Each row of a before or after table is a point. The points were changed in one or more steps. Then noise was added and the rows were shuffled. The steps act on how far a point lies along the listed directions, d1 being the first. What was done? A step turns or swaps two directions, mirrors them in a line or flattens them onto one, adds a multiple of one to another, or multiplies one. Angles are multiples of 10 degrees, from the lower direction toward the higher: turns from -170 to 170, lines from 10 to 170 but not 90. Use the fewest steps. Two steps may share a direction if one is a turn and the other turns, adds or multiplies; they go together, in the order done. Otherwise the lowest direction goes first.
In the rows, 128 means zero.

Directions:
(1): [ 71 144]
(2): [112  71]
Before (14 x 2):
[[ 59  86]
 [ 39 137]
 [101 134]
 [ 67 123]
 [165 169]
 [134 107]
 [ 46  48]
 [131  94]
 [ 89 104]
 [161 136]
 [128 136]
 [ 61 157]
 [ 79 120]
 [ 91 150]]
After:
[[ 93  79]
 [119  54]
 [134 118]
 [ 86 108]
 [ 59  95]
 [114 141]
 [126  89]
 [187 141]
 [ 88  45]
 [118 109]
 [106 148]
 [ 11  97]
 [ 92  93]
 [156 153]]
Steps: swap d1 and d2

Directions:
(1): [171  55 101 143 134 177]
(2): [ 61 129 124 131 189 177]
(3): [ 77  93 159 114  56 151]
(4): [162 186 152 133 108 199]
(5): [152 105 199  71 163 125]
(6): [128 116 186 211 138 115]
Before, 12 rows:
[[ 91 135 163 123 141 127]
 [140 130  90 157 128 161]
 [133 179 170 153 133 130]
 [193 109 146 153 148  85]
 [161 132 134 141 110 146]
 [ 94 129 149  87 136 147]
 [109 128 169 142 109 184]
 [ 89 162 146  71  97 152]
 [136 124  91 144  91  60]
 [161 153 104 175 107 128]
 [138  63 149 131 103 110]
 [110 170 137 163 108 167]]
After, 12 rows:
[[165 225 193 153 116 189]
 [144 178 198 142  88 243]
 [148 160  74 181  96 185]
 [114 191 169  65  94 192]
 [169 171 142 148 114 198]
 [103 124 180 109 133 115]
 [176  86 151 141 188  73]
 [157 195  81 206  97 172]
 [ 70  88  33 163 136  17]
 [104  22 143 118 157  74]
 [144 237 140 188  66 239]
 [113 121 174  68 127 145]]
Steps: flatten d2 and d3 onto the line at 70 degrees; multiply d4 by 3; multiply d5 by 2

Directions:
(1): [ 78 132 101 141  85  99 149 143  92 112  23]
(2): [152 125 137 124 180  38 153  70  86  82 136]
Before (8 x 11):
[[142 145 126 131 134 219  71 181 190 160 176]
 [ 89 125 112 140  89 178 114 173 142 161  96]
 [131 113 110 125 110 138 101 133 152 134 172]
 [133 126 129 110 164   7 186  43  77  69 107]
 [ 88 134 101 140  61 180 119 174 123 158  49]
 [159  98 144 126 132 173 125 126 130 126 159]
 [ 76 137 138 154  62 180 109 201 149 141  80]
 [ 75 122 115 133  77 181 116 186 160 173 110]]
After, 8 rows:
[[145 102 135 133 139 113 149 103  95  97 109]
 [163 139 128 128 214  43 122  89  99  71 151]
 [167 126 184 135 171 129  99 124 154 116 229]
 [152 113 152 119 184 104 120 102 145 135 225]
 [ 63 135  99 123  28 203 140 180 158 165  49]
 [193 128 156 117 165 169 101 108 151 158 224]
 [131 112 107 127 125  81 121 109 121 106 144]
 [162 116 147 126 177 128 118 109 142 137 204]]
Steps: turn d1 and d2 by -130 degrees
